Every row gives one point. The points of each table are mixes of a few directions, plus a little noise. How many directions does each table use, and how many do they share? Where both have some left over, give the other angles between the two spaces (their principal angles), to ten degrees, smallest first.

First (5 x 2)
[[  7  -1]
 [-53   5]
 [  0   0]
 [ 39  -4]
 [  7  -1]]
Second (5 x 2)
[[ 16  -2]
 [ 17  -2]
 [ 16  -2]
 [ 10  -1]
 [-60   6]]
Directions: first 1, second 1, shared 1

First (6 x 4)
[[ 13  11  15  -1]
 [ 26  19 -11  26]
 [-32 -46  16 -28]
 [ -8  30 -25   5]
 [ -2 -19  60 -37]
 [  3   8 -51  34]]
Second (7 x 4)
[[-28  35 -32  -5]
 [  5 -23 -27  -6]
 [-14  -2  40  -1]
 [ 10 -26  45   2]
 [-15  18 -54  -6]
 [-16  29 -13  -1]
 [ 57 -30  41  17]]
Directions: first 3, second 3, shared 2; angles 40

First (10 x 8)
[[-37  12  12   2  -5  -3 -25   7]
 [-13  -1  -1   5  -2   0 -22   3]
 [ 51 -22 -22   2   6   5  22 -10]
 [ 36 -19 -19   4   4   5   6  -7]
 [ 51 -25 -25   4   6   6  16 -10]
 [-53  34  33 -11  -5  -8   3   9]
 [ 28 -15 -15   3   3   4   6  -5]
 [ 30  -5  -5  -6   4   1  32  -6]
 [-34   4   4   8  -5  -1 -40   7]
 [-60  38  37 -11  -6  -9   1  11]]
Second (8 x 8)
[[ -1 -15  -1 -16  -2   2  -3 -16]
 [  4  40  12  41   5  -6  11  56]
 [  4 -29  17 -31  -1   2  -1  -1]
 [ -1  43  -6  47   3  -6   7  32]
 [  2 -20   7 -21  -1   2  -2  -8]
 [-10  34 -41  38  -3  -1  -7 -35]
 [  4 -27  17 -30   0   2   1   2]
 [ -1 -27  -3 -28  -3   4  -6 -32]]
Directions: first 2, second 2, shared 0; angles 70, 80

First (11 x 11)
[[ -5 -27   2 -19  33 -33   0 -16   1  15 -17]
 [  5  19   0 -10 -30  10 -15  10  -5   0 -54]
 [  7 -20 -33  -7 -18  11  19 -15  28   5  44]
 [-29   9  25  -5  17 -58 -26  -8 -27  11  11]
 [  8   7  17  39  13  37  15   5 -11 -18  27]
 [ -8  18   6  -3  -1 -13 -12  16  -5  -4  -3]
 [  3   3   6  12  39   4  13  23   5 -15  20]
 [  4   3 -20   9 -44  25   9 -12  11  -2  44]
 [ 13 -12  -6  -9  -9  17   4  -8   5   5 -43]
 [ 16  12  -6   1 -44  39  -4   1  -1  -2 -51]
 [-15 -10   8  -9  44 -41  -2   2  -1   5  20]]
Second (8 x 11)
[[ 15  31  12   4  -5  49  31  47   7   5 -17]
 [ -9  11   2 -12  25 -15  -5  14  10  -3  -7]
 [  9   3 -47 -11 -44  27  21 -11  17  13  39]
 [  7   2   1  11  33   8  -7  -7 -24 -12 -42]
 [-13   0 -34 -16  29 -12  -7 -27  18  -4   6]
 [ -5 -12  -1  -5 -23 -27 -11  -5  -4   4  23]
 [ -9 -24  60  23  24 -14 -16 -19  -7 -10 -20]
 [  4 -11   8   4 -40 -15  -5   7 -15   6  18]]
Directions: first 5, second 5, shared 2; angles 30, 50, 70

First (11 x 14)
[[ 27  -5   0   7   8  -8   3  -8  12 -34   5 -22 -14   8]
 [-26   0  -2   0   7   3  -3   3 -10  20   4   9   0  -9]
 [  4   1   1  -4 -11   1   1   2  -2   4   0   1   5   0]
 [ 20  16  10   5   6 -19  20  -9  40 -34  -9   7   4  24]
 [-35  -9 -10  23  57  37 -41  -5 -21  15 -51  20  -3 -14]
 [-31 -14  -7 -12 -16  -1  -1  12 -35  39  46 -13 -11 -25]
 [  7   9   6 -25 -58 -12  21  12  -2  26  23   7  21   2]
 [ 21  -6  -1  16  32  -7  -2 -13  15 -43  -2 -22 -22   9]
 [ 28 -27 -12   4   1  22 -27  -2 -30 -12  -4 -35 -15 -12]
 [-42  31  11 -14 -22  -8  20  12  15  46  -9  56  35   6]
 [ 26   4   4   2  -4  -9   9  -5  18 -26  -3  -7   0  13]]
Second (11 x 14)
[[-15  15  -7  18 -39  13   1  -2 -13   0  -8  -6  18   0]
 [ -5 -17   6  -9   3  28 -12  -9   1  13 -20  13  17  -8]
 [ -4  24   3   3  15   5  -8  16  -6 -37  18  18  21  -6]
 [ -7 -25   1  10  18  -5   8 -23  11  -8  17 -31 -28  -3]
 [ 19 -19   8 -16  50 -35  13  -4  26  -8  23 -10 -43   5]
 [-15  15 -10   8 -21  19 -15  13 -30  13 -12  10  18  -9]
 [  2  -4  -9 -13 -22  17 -20  16 -34  55 -33  15   8  -8]
 [ 42  26   6  -9 -20   7  -4  21  -5 -60  18  10  37   2]
 [-14  -4  -4   8 -50  25   2 -17  -4  38 -38  -2  19   3]
 [-15   2   7   5  29 -37  26 -12  37   3   7   0 -28  16]
 [ 11  -9   2  -3  37 -38  14  -1  16 -13  28 -18 -41   5]]
Directions: first 4, second 6, shared 3; angles 60

First (10 x 20)
[[ -2   8 -11   3   4  -8  13 -16 -32  14 -18  -1  -4  11  -8  -3  -4 -10
   14   8]
 [ -4  19  19   0  12  20   8   2  -8   2 -40 -12  19  12  -2  19   2  -7
    1   7]
 [ 10  19  -4  10   6 -12  -6  -1  -2 -12 -12  -7  -4  14   2   9   6  15
  -15   4]
 [ -1  -8  14  -7   4  10   9 -11  -3  -7  -8   3  12   1   1  12  -8  -3
   -3  -9]
 [ -4 -14 -12  -1 -14  -3 -18  24  28   9  40   4 -13 -21   3 -25   8   0
    6   2]
 [  2 -23 -25 -14 -47  -8 -19  44  58   0  36  18 -22 -18  -4 -40   0  20
  -12  -8]
 [  6 -17  15  -4  10  -2   9 -30  -8 -23   8   7   9  -1   7  20 -12   6
  -13 -20]
 [ -5   8   9   0  14   7  19 -21 -34   8 -32  -4  11  13  -6  13  -7 -15
   12   4]
 [  3  19   6   6  14   0  10 -16 -25  -3 -33  -8   8  18  -3  18  -1  -1
   -2   5]
 [ -6 -12 -11   7  -3  -5 -26  24  26  12  58  -2 -15 -30   9 -25  16  -5
   13   8]]
Second (9 x 20)
[[ -2 -15  12 -16  25  -4  -4 -26 -23 -23  -4   9   6  10   4  17 -19  -2
    2 -17]
 [  4  15  10  18   6   3   6 -12  -7  -4  -2 -10   9   1   9  22  12  -1
  -16  10]
 [-12   6 -15 -15 -23  11   3  24   2  24 -22   8   0   3 -11 -16  -1 -14
    9  20]
 [  3  11   9  29   9 -10  -4 -14 -14  -3  13 -17  -3   1   8  13  13  -1
   -4   3]
 [ 15  24   6  12  40   0  -7   0   5  -9  -5 -19   2   0   6   8  14  17
    3   3]
 [  0 -20   3 -29  18  -2 -22 -16   0 -39  18  24  11   1  19  26 -16   5
  -23  -8]
 [-11 -19 -28 -17 -60   3   4  44  32  35   6  17 -19 -11 -20 -51  -4  -5
   13   3]
 [ -9  -5 -10  12 -29 -10   1  17  -2  27   5  -4 -20  -1 -16 -33   2 -10
   23  -1]
 [ 13   2  15   5  13  12  24 -18   6  -8 -11  -6  13  -4   0  14   0  12
   -9 -13]]
Directions: first 5, second 6, shared 3; angles 40, 90
